Rows are points. The ring and each string are closed loops that go straight from each point to the next, and from the last back to the first. Before rounding, they use only three directions, however many columns there are. How many times does the string pass through the ring? Passing back the other way cancels.
In the rows, zero is written as 128.

Ring, 6 rows:
[[175 112 129]
 [150 157 114]
 [110 159 102]
 [ 75 109 107]
 [ 96  67 123]
 [142  63 133]]
String (13 x 3):
[[ 41 120 129]
 [ 60 125  93]
 [100 119  77]
 [120 113 100]
 [ 97 118 137]
 [ 89 117 126]
 [101 111 113]
 [ 88 109 130]
 [ 50 100 139]
 [ 78 105 145]
 [114 105 104]
 [103 106 111]
 [ 81 112 134]]
Times through: 1

Ring (9 x 6):
[[177 100 137 150 165 103]
 [164 136 136 147 148  87]
 [140 157 134 139 132  94]
 [117 161 132 131 123 113]
 [ 95 138 119 124 121 147]
 [ 96 103 102 128 131 164]
 [112  75  95 135 145 166]
 [140  59 104 143 162 155]
 [169  71 127 148 171 129]]
String (15 x 6):
[[145 135 102 149 136  89]
 [143 121 133 139 146 119]
 [166 136 163 141 154 101]
 [187 135 154 151 159  75]
 [197 131 144 158 162  62]
 [173 127 166 142 159 103]
 [157 126 167 135 155 121]
 [139 114 119 141 144 121]
 [143 126 150 134 147 125]
 [141 134 111 145 136  98]
 [137 153 106 146 127  83]
 [131 191 131 138 117  74]
 [131 178 171 127 128 107]
 [135 150 157 131 137 118]
 [138 132 123 140 138 110]]
Times through: 1
String:
[[126  39  74 144 159 169]
 [123  50 123 130 163 191]
 [128  77 127 133 156 166]
 [126  38 114 133 166 193]
 [134  40  86 144 163 166]
 [139  71  74 151 152 130]
 [140  86  83 150 148 122]
 [157  57  91 153 166 132]
 [176  41 128 149 185 146]
 [169  67 160 139 179 151]
 [150  92 129 141 158 133]
 [150  89 103 148 154 120]
 [170  59  99 156 171 122]
 [173  46 130 148 182 146]
 [161  55 155 137 179 166]
 [144  79 134 137 162 153]
 [138  84 106 142 153 139]
 [134  56  73 148 155 147]]
Times through: 2

Ring, 10 rows:
[[164 106 106 184 144 181 108 112]
 [142 121  80 185 146 178 111 117]
 [126 128  71 178 136 167 110 111]
 [108 133  72 160 112 143 107  99]
 [102 130  89 137  82 121 105  87]
 [108 124 104 128  70 113 103  81]
 [129 110 130 127  67 115  99  75]
 [154  99 143 141  86 131  97  77]
 [166  96 142 155 103 147  97  83]
 [171 100 121 178 135 174 105 104]]
String (23 x 8):
[[132 125  84 181 137 156  94  87]
 [112 138  59 182 139 155  98  93]
 [ 99 139  59 158 112 146 114 110]
 [105 130  76 141  92 144 125 122]
 [120 123  94 148  98 139 109  99]
 [120 124 102 154 100 122  86  63]
 [ 99 129 105 132  70  94  82  48]
 [ 97 125 111 109  47  94 102  73]
 [112 118 108 114  58 124 125 112]
 [130 114 115 138  84 132 107  93]
 [144 108 131 152  96 124  82  56]
 [157  96 161 138  76 111  78  45]
 [163  93 158 137  79 128  94  71]
 [159  97 140 139  86 147 114 104]
 [145 107 116 147  98 154 118 114]
 [153 105 119 156 108 159 112 108]
 [146 111 112 162 114 152 102  93]
 [183  98 126 196 153 177  88  84]
 [180 101 109 199 163 197 107 116]
 [158 111  89 183 147 195 125 140]
 [140 117  86 168 127 177 125 133]
 [134 120  85 164 121 170 123 128]
 [137 117  98 166 119 153 103  96]]
Times through: 4

Ring, 9 rows:
[[143 112  76 153 121 100  59 149 163 182 128]
 [115 155  88 174 120  98  94 140 177 150 119]
 [ 96 184 106 171 113 103 128 128 176 119 120]
 [ 79 201 123 144 105 104 154 115 163 102 124]
 [ 82 185 123 103 102  96 140 113 141 128 126]
 [101 153 114  80 103  95 112 119 127 156 132]
 [130 114 103  79 104 104  85 129 123 173 144]
 [151  91  90 101 109 110  64 140 132 180 148]
 [154  91  82 121 114 108  56 146 143 184 143]]
String (31 x 11):
[[129 125 111 103 100 120 108 125 134 136 152]
 [120 132  99 101 109  97  89 131 137 170 133]
 [118 123  97  70 109  85  75 131 121 197 129]
 [106 130 101  38 108  71  74 126 107 214 123]
 [ 99 151 119  61  99  94 115 116 117 159 136]
 [107 158 128 103  95 122 142 113 136 107 150]
 [105 157 110 116 106 102 116 124 146 140 132]
 [108 156 109 123 106 106 117 125 149 136 134]
 [103 168 122 129 100 119 142 117 151 104 142]
 [ 93 187 134 142  96 128 169 110 158  72 146]
 [101 173 120 142 103 117 142 119 158 103 138]
 [103 164 102 136 112  96 110 129 157 147 123]
 [ 81 197 100 163 119  82 119 130 176 144 103]
 [ 73 220 112 196 115  99 153 123 192  97 109]
 [ 84 205 113 188 112 107 149 123 186  96 118]
 [ 79 206 103 182 119  89 131 129 186 125 104]
 [ 89 185  97 156 119  83 110 132 171 152 106]
 [103 168 109 143 108 107 124 125 160 125 130]
 [106 169 125 145  99 129 150 117 158  87 147]
 [ 79 209 138 153  96 126 183 106 166  60 139]
 [ 55 231 135 136 102  97 178 105 161  90 117]
 [ 65 206 115 112 111  75 133 117 150 148 105]
 [ 85 179 113 105 108  86 121 120 143 151 118]
 [ 67 189 113  65 110  61 113 116 126 185 104]
 [ 92 162 123  64  99  94 124 113 119 151 134]
 [116 141 126  86  93 123 131 114 126 119 156]
 [118 141 108 114 105 110 109 126 142 141 140]
 [119 128  96  89 110  89  79 132 131 187 129]
 [130 107  92  65 109  87  62 134 117 207 133]
 [142  89  93  50 106  94  57 134 107 209 144]
 [138 110 111  87  98 122 101 125 124 144 158]]
Times through: 2
